Every row gives one point. The last column is the point's height on a tilted bowl or saddle (a function of degree 2), plus a little noise. Count its main directions that bend up, bend down and stay straight.

Points (16 x 4):
[[  3.3 -12.8   9.5   3.0]
 [-42.1 -21.9  64.7  53.8]
 [  1.4  -8.8   2.9   2.6]
 [ -7.1  11.8  -9.7  10.6]
 [ -0.1 -15.9  24.4   8.0]
 [ -0.3   2.0   2.3   6.0]
 [ 30.0  -1.8  12.7  10.1]
 [-18.2  20.8 -20.1  18.8]
 [  7.9   7.3  26.7  16.9]
 [ -5.7   4.2  24.0  14.5]
 [ 32.5  21.8 -13.6  20.8]
 [  3.3 -11.8 -11.3   1.9]
 [ 21.9  29.4  -5.6  22.9]
 [  8.1  -1.9  -7.4   4.0]
 [-11.0   3.3  27.7  17.0]
 [ 26.0  26.5  -6.5  21.8]]
Directions: 3 up, 0 down, 0 straight

Points (17 x 4):
[[  3.7  10.6  30.3  22.7]
 [  1.5 -17.4  16.8   7.8]
 [ 11.8 -38.3 -11.7 -10.3]
 [ 21.0  37.6  15.4  10.7]
 [-11.6 -31.4   9.0   0.5]
 [-21.6 -28.6  -5.6  19.6]
 [ 17.7 -14.4  -2.0  10.0]
 [ 25.2 -19.5 -19.0   7.2]
 [  4.1  32.1  -3.1 -39.9]
 [ 15.8   4.8 -14.7   4.1]
 [  4.6 -20.0  25.9  10.1]
 [-24.2  24.8  20.4 -42.6]
 [-15.8   3.5   4.7  -6.2]
 [-42.4   6.1   2.5 -12.4]
 [  7.9  -1.6  17.5  18.1]
 [  1.7  -1.5  34.7  24.5]
 [ -9.0 -19.8 -14.6  14.0]]
Directions: 1 up, 1 down, 1 straight

Points (22 x 5):
[[-21.1  -5.5   6.0  -2.1   4.9]
 [-12.2  23.2  18.1  -3.5  11.2]
 [ -2.1  -0.5  -5.8   3.5  -0.3]
 [ -9.2 -11.6   9.3  -5.1   4.4]
 [-32.8  26.6  15.4  27.8  25.4]
 [-14.7 -21.8  60.3  -8.4  49.9]
 [-22.1   9.9   4.7   6.4   5.1]
 [-14.9 -11.0  11.8   9.6   7.1]
 [  1.2  -8.7 -33.4  19.8  13.6]
 [-35.0 -28.3   7.2   9.5  20.5]
 [  9.3   9.7 -19.2 -13.1   1.6]
 [-17.2 -21.7  -5.4  -9.8   8.9]
 [ -7.1  -9.7  18.5 -43.0  18.7]
 [-12.4 -20.5  36.5 -19.8  24.4]
 [ 13.6  15.4 -28.1 -19.5   6.7]
 [ 17.4  16.1  -0.9  14.1   6.6]
 [ 11.0  -9.6   8.9  11.5   7.9]
 [-27.4 -45.2 -30.2 -18.8  44.6]
 [ 19.2  -1.4 -14.3  28.6  12.6]
 [  7.1  -7.6  11.4  -7.8   5.0]
 [  2.4 -28.7  28.5   3.0  21.7]
 [ -1.6 -29.5  -3.1 -23.8  13.8]]
Directions: 4 up, 0 down, 0 straight

Points, 24 rows:
[[-37.9   8.9 -28.4 -44.1  56.1]
 [-36.4   5.6  24.9  -0.7   8.6]
 [ 26.8   4.6 -13.0   3.0  17.8]
 [-27.1   3.4 -10.5  19.1   0.1]
 [  4.5  -2.4 -10.7  18.3   4.0]
 [ 12.5 -10.8  10.1  -9.8  -5.9]
 [-16.4 -11.8   4.6 -26.9   4.6]
 [ -3.3 -16.9  -8.4   4.1   7.2]
 [ 38.2 -34.8  21.4 -28.6 -28.4]
 [-19.5 -28.1  15.6  16.4  11.5]
 [ 11.8   7.7  10.6  19.9  -6.0]
 [ -9.0   1.0  -3.2 -27.5   7.6]
 [ 15.3 -30.4  -1.1  -1.9   2.5]
 [ 10.4  18.4  -9.2   4.7   4.1]
 [  5.1  -7.5  -9.8  -0.1   5.5]
 [  6.4   4.7 -13.3 -27.5  14.6]
 [ -9.9  -3.3  -9.2 -25.1  10.1]
 [ 32.1  32.9  -6.0   8.1  20.7]
 [ -3.4  11.8  -6.4   8.5  -3.9]
 [ 11.4  10.5  -4.4   7.1   1.9]
 [ -0.5   5.6  26.0  12.8  -8.0]
 [-41.1  12.4 -31.0  24.3   5.3]
 [-21.0 -23.1  -4.9   8.6  14.6]
 [ -4.3  50.2   4.2 -49.4  53.9]]
Directions: 3 up, 1 down, 0 straight
